Rows are points. A path goes straight from each point to the next, and from the last back to the first. The post is the endless flat space through its rows: a point in 2 columns, a line in 3, a plane in 4, and so on, so that a path can go around it. Count how often the path circles the post. Going back the other way cancels.

Post:
| -13 | -50 |  22 |
| -24 |  29 |   7 |
Path (26 x 3):
|  -15 |   64 |   16 |
|   -2 |   42 |    0 |
|  -10 |  -22 |  -12 |
|  -29 |  -61 |  -22 |
|   39 |  -10 |  -20 |
|   34 |  -34 |   30 |
|   17 |  -13 |   47 |
|   11 |  -65 |   16 |
|   40 | -151 |  -18 |
|  -64 |  -17 |    2 |
|  -68 |  -58 |  -11 |
|  -11 |   24 |  -12 |
|   68 |  -78 |    8 |
|   -2 |   -1 |  -17 |
|  -57 |  -23 |  -14 |
|  -45 |  -35 |   20 |
|  -66 |   49 |   48 |
|  -28 |    1 |   33 |
|  -85 |   95 |    1 |
|  -38 |  -74 |    8 |
|  -53 |   26 |    9 |
|  -41 |   37 |   46 |
|  -43 |  -52 |   74 |
|  -69 |    1 |    4 |
|  -57 |   26 |   -1 |
|  -86 |  -14 |   51 |
Times around: 1

Post, 5 rows:
|  17 | -41 | -37 |  -9 | -18 |   8 |
|  -1 |  -4 |  21 |  -2 |  -7 | -63 |
|  -6 |  10 |  70 |   4 |  -9 | -22 |
|   4 |   7 | -68 |   2 | -58 |  25 |
|   7 |  -3 | -22 |  49 |  44 | -28 |
Path (24 x 6):
|  -33 |   11 |   -1 |   61 |   18 |  -75 |
|    4 |   45 |   12 |    5 | -101 |  -17 |
|   18 |   62 |   -3 |   38 |  -13 |  -31 |
|   10 |   -9 |   -2 |  -49 |  -15 |  106 |
|  -23 |   -3 |   64 |   56 |   33 |   86 |
|  -40 |   20 |  -71 |  100 |   14 |  -53 |
|   28 |  -66 |  -26 |  -65 | -120 |  -79 |
|   47 |   45 |  -65 |   13 |   -1 |  -41 |
|  -31 |   42 | -103 |   -1 |   -6 |  -84 |
|   -5 |  -99 |   71 |   19 |   48 |   58 |
|    4 |   -2 |  -87 |   54 |  -40 |  -66 |
|   41 |  -13 |   57 |  -43 |  -42 |   -3 |
|  -15 |  108 |   38 |  -12 |  -18 |  -50 |
|   -9 |  -45 |   32 |  -24 |    9 |    6 |
|  -33 |  -16 |   29 |   66 |    7 |  -13 |
|   11 |   18 |    3 |   96 |   27 |  -17 |
|   11 |   44 |   51 |    1 |  -38 |  -30 |
|   27 |  -29 |  -32 |    7 |   53 |   10 |
|  -24 |    4 |   -4 |   11 |  -10 |  -37 |
|   -5 |  -59 |   50 |   26 |  -39 |   56 |
|   40 |  -36 |  -38 |   11 |  -44 |   -6 |
|   57 |  -43 |  -26 | -104 |  -76 |   -9 |
|   34 |  -28 | -105 |   -3 |   24 |    3 |
|  -29 |  -18 |  -31 |  -19 |    7 |  -44 |
Times around: 5
